Every row gives one point. Each copy is the shape, with its points in the same order, stretched, turned, moved and blurred by noise. Say if it was mirrored as well.

Shape, 6 rows:
-48  -8  38
34  -55  -19
-9  12  49
27  -41  -56
-7  13  45
-21  0  -6
Copy 1 (6 x 3):
-53  -24  -1
31  -17  -45
-46  7  -13
50  -19  -12
-42  7  -13
-10  -15  8
Copy 1 is: mirrored
Copy 2 (6 x 3):
42  -53  -2
-28  7  46
52  -3  -4
-60  4  27
48  -3  -6
1  -25  -11
Copy 2 is: mirrored

Shape, 10 rows:
21  18  44  26
-28  -19  58  15
24  16  67  -61
33  16  -23  21
28  18  -35  -72
33  -5  -30  0
-23  -12  -33  2
-36  -8  -1  10
-67  0  -19  9
16  17  -34  26
Copy 1:
21  -1  18  13
-11  -35  3  -32
9  49  12  -58
-5  28  7  55
-31  91  -27  1
-33  32  12  40
-41  3  -30  20
-25  -17  -28  5
-25  -18  -55  6
-7  23  -6  56
Copy 1 is: mirrored
Copy 2:
-23  -3  19  36
6  47  21  42
-51  35  42  -29
3  -28  -17  -4
-17  -9  -28  -70
15  -19  -14  -18
25  19  -38  -4
21  39  -19  18
13  58  -50  24
8  -24  -40  6
Copy 2 is: mirrored

Shape (11 x 8):
9  -61  10  -49  -15  -19  -11  -19
2  49  28  0  2  -10  -54  -35
-25  -34  44  -36  39  -36  14  -30
20  25  11  6  39  -51  -48  3
-15  29  -15  15  22  -18  -43  39
-13  -40  25  -45  12  39  16  2
-13  35  12  61  -30  2  2  40
40  -17  1  -22  8  13  24  -11
-19  8  -24  82  -2  30  -9  11
-26  35  -59  39  -16  -9  12  -7
-4  25  -37  84  -10  8  -23  13
Copy 1:
48  -63  9  -13  -15  -18  42  -25
22  35  41  -18  -22  -40  -20  -15
29  -43  92  -6  -18  -21  26  12
45  26  31  12  35  -45  -6  44
4  10  2  16  49  -19  -42  25
18  -38  39  -24  -4  41  29  -32
-61  26  -16  61  2  7  -23  7
18  6  2  -28  -19  8  54  14
-20  8  -26  45  -26  42  -57  35
-53  -5  -36  -10  -30  -10  -54  57
-20  20  -49  46  -18  21  -56  52
Copy 1 is: mirrored
Copy 2, 11 rows:
21  -52  -24  60  -18  35  -9  14
-12  8  11  -20  -45  4  -46  -7
33  1  11  34  3  72  -31  17
28  -2  24  -2  -2  -11  -71  11
-15  -6  25  10  30  -33  -47  15
1  -43  8  12  20  59  15  4
-21  23  50  15  15  -45  26  11
40  -29  -8  -1  6  18  20  -4
-25  14  25  33  37  -40  10  -40
-22  31  -36  26  31  -45  9  0
-18  14  17  30  26  -64  -2  -29
Copy 2 is: mirrored

Shape:
-19  12  23  19  -47  -25  21  -21  35
-74  -14  -3  -41  23  18  1  30  -16
-54  -42  1  26  46  35  -34  16  -6
-31  -8  -15  16  1  3  -27  13  -32
12  14  52  40  -21  -19  58  -22  -30
-15  -11  -32  -36  30  58  -14  18  -19
24  -9  17  -50  0  12  -44  77  23
19  -2  -12  -58  35  -5  2  21  29
-33  27  41  18  3  -20  6  -45  -30
14  -6  39  -50  -17  22  -32  15  16
8  47  12  -4  -21  -22  3  -8  5
22  5  46  -7  -44  -2  25  -6  21
29  -33  -10  6  -19  -45  -9  -24  -30
Copy 1, 13 rows:
7  7  22  7  28  -59  -48  -12  34
-49  8  -3  -67  -32  5  -42  -32  -8
-17  -41  44  -53  -32  30  -18  15  3
-1  -35  1  -18  -35  -9  -35  3  -7
-30  19  57  72  39  -47  -10  -15  -12
-16  -19  -40  -59  -10  49  5  -19  -21
54  42  -33  -75  -12  54  -48  11  -35
-2  43  -43  -61  15  22  -1  13  -19
-23  14  51  20  -7  -65  8  -29  -1
34  39  -10  -62  18  12  -19  -33  -32
20  29  -11  10  -2  -36  -15  -11  6
13  34  17  6  51  -22  -29  -26  -9
-1  -31  -18  -1  23  -60  -17  14  -43
Copy 1 is: mirrored
Copy 2, 13 rows:
-11  16  -1  28  -2  6  -7  -16  57
-41  -59  -43  15  5  -52  26  -28  -26
9  -30  -54  48  10  -16  -29  -34  -45
-10  -24  -2  16  16  -11  -41  -7  -27
37  3  62  29  -15  44  3  -22  23
-11  -22  -55  -29  14  -11  11  -18  -57
20  13  -58  -9  20  -68  44  38  -13
19  -32  -64  -35  26  -38  36  -6  3
17  -12  46  18  12  -8  -19  -68  9
12  32  -44  -8  -14  -43  34  -11  1
4  4  16  -6  40  -5  -1  -10  23
25  35  -1  3  -25  11  24  -3  46
25  -20  19  -30  -28  -8  -58  8  12
Copy 2 is: mirrored
Copy 3 (13 x 9):
-24  -18  20  23  -45  -15  29  -17  -28
-10  4  -33  -77  -18  9  10  19  6
-58  6  19  -47  -4  29  -61  -12  23
1  -4  7  -24  -42  21  -39  -2  5
17  3  56  34  -23  35  37  -4  -40
8  -41  -29  -47  -2  30  -21  5  49
-28  -74  25  -53  -36  -30  -1  74  69
-3  -36  -8  -32  8  -47  27  48  65
1  13  19  10  3  17  1  4  -64
-23  -78  25  -40  -7  -14  5  34  11
9  -28  2  27  -25  -5  20  33  -15
-8  -50  42  6  -25  -2  41  3  -11
35  -15  43  0  -24  -32  -15  -16  14
Copy 3 is: mirrored
Copy 4, 13 rows:
-75  19  19  -12  -11  -6  25  -38  48
19  -24  32  -52  72  -2  -15  -1  -12
17  -46  15  3  52  -48  -53  3  1
-28  7  -10  -8  35  -26  -25  10  -5
-86  -6  -3  25  -49  6  42  -24  -9
49  -1  -17  -20  58  28  -36  14  -5
37  35  47  -89  -18  20  -48  34  15
56  30  43  -31  4  31  7  16  30
-68  29  17  17  3  -27  8  -45  -20
10  47  23  -71  -22  23  -37  -26  6
-56  56  26  -10  -11  15  5  -7  14
-46  27  15  -29  -51  29  13  -36  31
-15  45  -32  5  -43  -31  50  3  17
Copy 4 is: only turned

Shape:
-19  -5  35  -58  -30  2  -52  3  -25  10  72  30
44  15  -32  -29  30  -1  21  -32  -1  -30  -13  -22
4  -8  -6  24  13  -18  49  9  -24  -30  0  -22
22  15  -26  -1  12  -8  18  35  50  -25  2  -33
-15  -1  1  6  52  8  16  15  6  -2  6  -37
-8  16  -4  -16  -12  12  51  -13  28  -9  -38  -16
51  -39  -57  19  -7  11  28  -47  25  18  -4  -30
-16  18  14  -21  -3  59  -61  16  -36  2  30  33
17  -30  -49  3  36  -12  35  12  25  11  -19  29
-34  30  -24  -8  -16  9  -58  6  -4  53  70  7
-10  -5  -59  27  16  -7  16  -48  44  -31  11  5
13  -45  -14  28  13  12  -3  -5  45  -16  3  -10
25  -10  -22  40  3  -36  -23  -17  17  3  -32  1
-17  23  -15  -16  -49  37  -48  33  -37  2  67  28
-31  -16  -32  -4  8  4  -1  10  8  -3  -15  -31
-6  39  34  -3  -12  35  -22  7  -13  26  61  30
Copy 1, 16 rows:
-66  -20  46  -19  -52  -29  -13  -19  -40  -17  22  -34
31  -16  -51  23  35  17  -9  -67  40  40  -11  31
41  -1  -30  54  36  48  10  -17  4  -13  -8  -7
52  -6  -46  -9  5  20  -13  28  37  13  -47  16
21  26  -5  12  25  15  -9  17  -13  52  -24  7
15  18  -8  -24  40  12  51  -18  37  11  -23  61
19  -25  -73  39  0  -5  67  -15  65  19  20  3
-50  34  -5  -35  -49  -5  -12  -14  -67  8  35  8
1  -32  -45  44  47  -31  16  22  -2  4  -2  49
-23  28  27  -15  -71  -60  -8  38  3  -3  58  -22
49  -18  -39  -3  42  12  35  21  63  25  67  8
-10  -29  -47  -1  5  29  23  38  16  27  7  0
-43  -8  -69  44  9  26  -2  22  48  5  42  6
-6  17  -6  -42  -68  -14  -10  11  -45  -51  38  -36
-6  19  -18  -5  32  8  11  32  12  5  -3  -5
-11  5  29  -16  -88  -9  1  -21  -39  3  33  15
Copy 1 is: only turned
Copy 2 (16 x 12):
30  12  80  -36  -40  34  -29  -41  -59  34  54  17
-22  -12  -60  -32  39  5  23  1  12  29  15  9
-25  43  -15  -7  33  -25  49  27  0  -14  12  17
2  21  -19  25  17  14  53  46  49  30  15  4
-22  49  -22  23  22  3  -21  37  15  10  12  0
-9  -6  -18  11  39  22  51  16  7  42  -51  -14
-15  -32  -57  22  65  21  35  -26  20  -41  15  -37
18  -22  27  -17  -91  38  -41  1  -59  5  20  -1
-66  -30  -16  29  20  7  23  6  41  -22  -14  24
55  12  14  33  -50  43  -39  -41  -12  -3  15  37
-9  11  -37  -27  25  57  34  -14  63  -28  -31  9
-17  7  7  5  16  30  14  23  37  -30  15  -41
7  -12  0  2  9  -31  12  4  51  -30  -20  -8
45  -10  34  -7  -92  42  19  -25  -58  -4  37  25
-21  23  -18  24  -7  -6  14  0  20  14  -19  -22
51  -2  39  3  -31  58  -27  6  -51  -3  24  35
Copy 2 is: only turned
Copy 3 (16 x 12):
-50  14  -68  -20  -39  51  -46  -5  -47  7  58  11
15  -33  68  -11  -13  14  5  27  8  -51  5  -40
45  22  41  31  -6  21  34  19  -33  -12  -23  10
10  8  50  20  -27  -9  27  43  35  20  20  8
10  8  19  23  20  31  8  25  12  25  -16  -28
-34  33  45  -14  10  0  34  17  14  -19  -23  19
14  -68  76  -46  -37  -14  61  18  -20  21  -22  -13
-48  16  -9  -10  -32  71  -68  -47  10  35  39  4
46  -32  35  -40  -4  43  21  50  27  7  -16  42
-35  2  -74  -12  -67  56  14  -35  13  54  42  -24
16  -39  61  -20  12  26  86  8  5  6  53  6
8  -34  55  -17  12  -6  28  17  -9  50  24  30
57  -31  24  -20  -23  -29  20  -27  15  3  9  37
-47  19  -23  15  -88  73  -20  -34  -11  43  47  19
-17  -20  14  30  -1  19  18  9  24  19  -23  19
-30  60  -30  -38  -39  52  -10  -32  -16  46  49  -18
Copy 3 is: only turned
Copy 4:
-44  -54  -40  -3  25  36  28  31  -2  6  5  77
52  33  2  -4  -31  -6  54  -35  -2  3  47  -9
-1  27  44  -23  -32  -2  -5  -18  -15  -30  -6  -19
27  7  -1  -40  -4  -22  -16  -1  19  23  29  -42
6  5  15  -15  7  -3  -17  -59  -37  -13  16  -16
3  42  -4  18  -7  -21  23  -32  55  16  -5  -24
43  3  30  24  -16  27  81  8  -3  37  26  -64
-54  -13  -82  -3  9  15  23  -4  -23  -22  3  27
60  6  10  32  -16  -1  0  38  -31  16  0  -22
-33  -78  -57  -27  43  -14  58  22  -32  0  -21  20
17  -28  24  30  -49  -51  46  13  2  1  34  -28
10  -19  19  21  -28  23  -10  3  3  21  34  -43
47  -35  3  -2  -65  24  9  3  16  -3  -13  -37
-75  -31  -72  -36  17  -10  44  57  -17  -8  -12  23
-14  -4  -9  -8  -34  -9  6  -29  -18  25  -9  -15
-38  -27  -42  -8  67  6  31  11  6  -39  -2  15
Copy 4 is: mirrored

Shape (16 x 12):
2  8  16  40  -29  -11  -27  22  2  -30  2  -19
31  -38  13  -13  -48  -42  35  -52  -11  40  9  -14
-26  16  21  3  -4  -5  -38  4  23  -25  12  18
-14  5  7  20  12  -4  10  6  -37  -1  4  12
64  4  7  -25  5  49  69  7  12  11  10  34
7  16  14  40  9  -4  -2  -21  19  -5  38  -11
-34  -33  18  -1  -20  -24  -7  22  19  -13  42  -48
46  2  -28  -27  -65  -8  54  -58  -31  24  59  13
-2  28  7  2  17  -36  -18  -10  21  -8  29  -30
17  8  -6  10  5  3  72  -9  48  -15  30  38
1  -2  18  11  22  8  14  -41  17  -41  23  -15
17  -31  -8  14  18  -37  -12  14  -20  -22  31  -18
-7  5  2  6  14  -17  1  -4  10  -49  6  -25
29  -34  -49  -7  -34  -2  22  -50  -7  38  17  -7
-25  33  19  16  -3  14  17  2  35  -8  20  -24
1  -12  27  13  6  13  1  10  15  -15  39  6
Copy 1 (16 x 12):
-16  2  17  67  10  -22  -35  22  4  -5  19  -29
4  -46  30  -39  23  -3  -9  -21  3  40  70  -29
-9  -10  -2  32  5  -8  13  8  20  -45  -3  -13
9  7  2  5  49  -19  -12  -8  1  1  6  12
95  25  -19  -45  46  47  18  -6  -22  -18  19  -15
-7  0  -34  15  20  1  -19  17  17  -15  51  -6
-28  -29  15  -16  -45  -67  -44  15  2  -15  19  -32
1  1  5  -62  58  20  -3  -59  -3  5  73  -72
-24  -26  -27  14  11  10  -31  27  46  -25  28  -10
61  34  -34  -23  21  10  36  8  53  -21  19  -32
24  -27  -48  15  39  -23  -2  9  3  -3  18  -21
11  -29  -7  19  7  -32  -68  -19  8  -14  45  1
7  -20  -25  36  19  -23  -28  20  29  0  -4  -28
4  -13  0  -46  8  13  4  -68  -16  42  41  -28
-16  19  -26  1  7  -7  11  47  22  -11  -9  -25
22  -5  -13  -4  3  -23  -11  2  -14  -40  30  -8
Copy 1 is: only turned
Copy 2, 16 rows:
-30  -24  -16  10  -30  9  -29  -11  34  -9  5  -27
43  39  34  21  -4  -16  32  -58  -15  -23  38  -1
-28  -26  10  -32  -25  -28  -46  3  21  27  -28  -12
-9  -13  -1  -13  -17  6  -23  13  -17  -7  10  37
61  44  -48  9  10  22  8  30  -34  88  7  31
-25  -4  22  -22  15  9  -36  -7  -4  32  24  -14
2  -54  -6  -3  7  -55  -42  -21  21  -12  16  -8
74  85  1  -27  32  11  39  -59  23  14  46  48
-30  -9  7  -28  18  -34  -13  6  2  5  9  -46
36  57  12  -7  21  -19  -39  26  -7  66  10  -5
5  7  -3  -37  20  -13  -50  -21  -47  29  8  -36
17  -45  11  -8  33  14  -6  8  6  -35  1  -14
-18  -14  -27  -24  8  -20  -37  -9  -13  -9  -8  -37
20  52  17  16  40  7  20  -59  -10  6  14  39
-38  5  -26  -20  -1  -41  -48  -6  -5  37  27  -11
9  -33  -1  -23  2  -4  -43  7  1  34  6  3
Copy 2 is: mirrored
Copy 3, 16 rows:
-24  16  21  45  -2  11  4  2  -27  6  -2  24
30  -62  -28  -17  -9  -7  33  -2  0  57  -32  -5
-18  12  12  16  -28  37  -16  -6  -27  -32  10  10
13  5  -22  9  13  -15  -21  2  -35  -12  16  6
-43  -15  -49  -77  50  14  25  11  -35  -4  10  21
-3  -2  -3  14  29  36  9  -44  -32  -4  1  11
-36  -19  28  26  -23  -8  -12  -21  7  9  -35  -28
19  -34  -67  -27  25  -7  59  -1  19  6  -70  20
-11  -13  11  11  2  21  -9  -54  4  -16  4  28
-42  -32  -32  -31  52  41  -23  0  -43  -8  -17  25
5  -3  20  -28  40  38  -2  -17  -15  -13  -11  3
-2  -25  11  39  28  -6  1  -4  20  -9  15  0
-15  0  25  3  25  14  -26  -6  7  -14  -6  23
24  -27  -57  -14  18  18  25  -8  39  46  -30  -11
-37  14  0  -13  5  19  -23  -39  -38  -1  -19  14
-25  -7  5  1  16  21  8  -9  -35  -19  3  -11
Copy 3 is: only turned
Copy 4:
-20  22  -20  32  -5  19  -17  -26  12  -53  -35  12
-39  -53  46  56  -74  52  8  -5  -34  -14  60  -37
-4  1  -16  25  11  10  -23  -25  39  -5  -10  47
-22  26  -17  7  -6  -7  -6  10  -29  -13  12  15
45  -61  21  -72  -42  -9  -75  21  -40  -3  42  -37
7  -16  -42  44  -36  -6  -27  -8  5  -30  8  6
-7  -11  -13  64  18  29  35  13  39  -48  2  -18
-37  -58  46  22  -86  45  -76  52  -34  5  57  -41
21  -15  -23  72  -2  13  -5  -3  0  -5  0  -4
42  -54  0  -34  -66  -4  -37  47  -27  -27  23  9
31  16  -33  17  -46  20  -15  0  20  -13  27  -27
-17  -9  -55  46  -3  47  5  11  -32  -25  -14  -21
18  28  -21  21  -13  27  -2  6  6  -15  -15  -18
-49  -53  27  22  -64  28  -12  14  -23  33  25  -45
31  2  8  21  -6  -31  -12  8  33  -31  11  5
7  -19  -36  10  -6  10  -26  1  15  -35  16  5
Copy 4 is: mirrored

Shape (15 x 12):
-14  -16  -16  45  -11  -7  -27  -6  -22  -4  3  11
44  -84  -56  39  13  -32  -28  40  4  -23  -13  27
-10  35  24  -2  -18  -28  -6  35  8  4  11  -12
-3  13  14  -42  1  45  22  8  18  -3  -3  -40
48  30  17  -38  -7  -16  -29  1  -20  -17  11  29
21  22  -25  -37  -28  -2  -5  -9  7  10  2  34
-14  7  -5  -41  -49  64  -32  -2  44  -56  4  29
-13  18  -8  -8  1  -9  20  -5  50  -18  -24  -28
10  24  -1  -10  11  -20  -2  -7  -6  -42  17  32
13  -8  25  -26  1  -25  24  5  2  9  13  41
-16  22  -28  -30  8  -20  11  23  -23  0  7  26
-5  22  -10  -31  -61  37  2  -13  -18  -37  -48  39
-10  -3  -18  -31  -51  -15  15  -3  -21  -32  11  1
18  -31  -48  95  0  -24  26  55  -5  -11  12  -3
-12  17  26  -1  7  7  -47  27  21  -44  -51  18
Copy 1, 15 rows:
-25  -4  -26  19  39  29  0  35  17  -20  5  -25
-51  -54  28  -16  17  67  30  45  38  3  -27  -28
20  -16  -18  1  39  -28  -21  -14  -5  17  -12  -26
37  31  27  13  -2  -24  -22  -34  -41  27  7  6
9  -32  5  12  42  -26  -65  3  12  -14  -50  27
28  -29  14  27  15  -25  -8  -10  3  -39  -25  47
75  27  40  19  65  -21  11  39  -14  -23  14  46
26  3  7  -22  -29  -23  3  -7  -22  8  14  -15
23  -44  2  -17  32  1  -48  20  -17  -15  1  23
-14  -60  1  10  24  -29  -26  -17  -3  2  10  28
30  -39  -24  -15  16  9  -16  -24  -9  -3  -20  34
33  8  -23  65  40  -17  2  43  -46  -25  -44  39
10  -14  -20  21  46  -14  7  -6  -46  -24  -26  5
-8  -74  11  2  5  84  18  20  -8  17  7  -75
11  15  -28  3  44  -12  -18  72  12  38  -21  7
Copy 1 is: mirrored
Copy 2:
19  -12  -20  35  -8  -5  2  -4  -19  -39  30  28
1  -1  -13  9  -17  -31  47  -46  -21  -5  -31  84
14  13  23  25  0  6  -32  23  -43  -7  -13  -10
-6  16  31  9  14  16  0  24  20  55  -11  -39
15  15  -17  -25  3  -42  -45  -3  -2  5  4  2
17  6  30  -23  8  -23  -16  -41  6  5  12  -17
3  81  8  -13  -60  25  0  -46  28  29  46  -12
5  14  40  29  20  31  -4  -11  15  -8  -52  -22
-3  20  -9  -12  17  -9  -23  -15  1  -42  -1  23
14  -5  4  -37  3  1  10  2  -41  -9  -15  -15
-18  -4  16  -15  41  -4  -21  -36  -33  -4  8  24
37  46  -4  -15  18  23  -4  -55  2  8  38  -5
-14  43  -6  23  11  -12  8  -37  -13  -5  9  -21
12  5  34  38  18  -9  62  15  -41  -52  -6  75
30  25  -18  4  -11  48  -39  -12  -16  10  -9  40
Copy 2 is: only turned
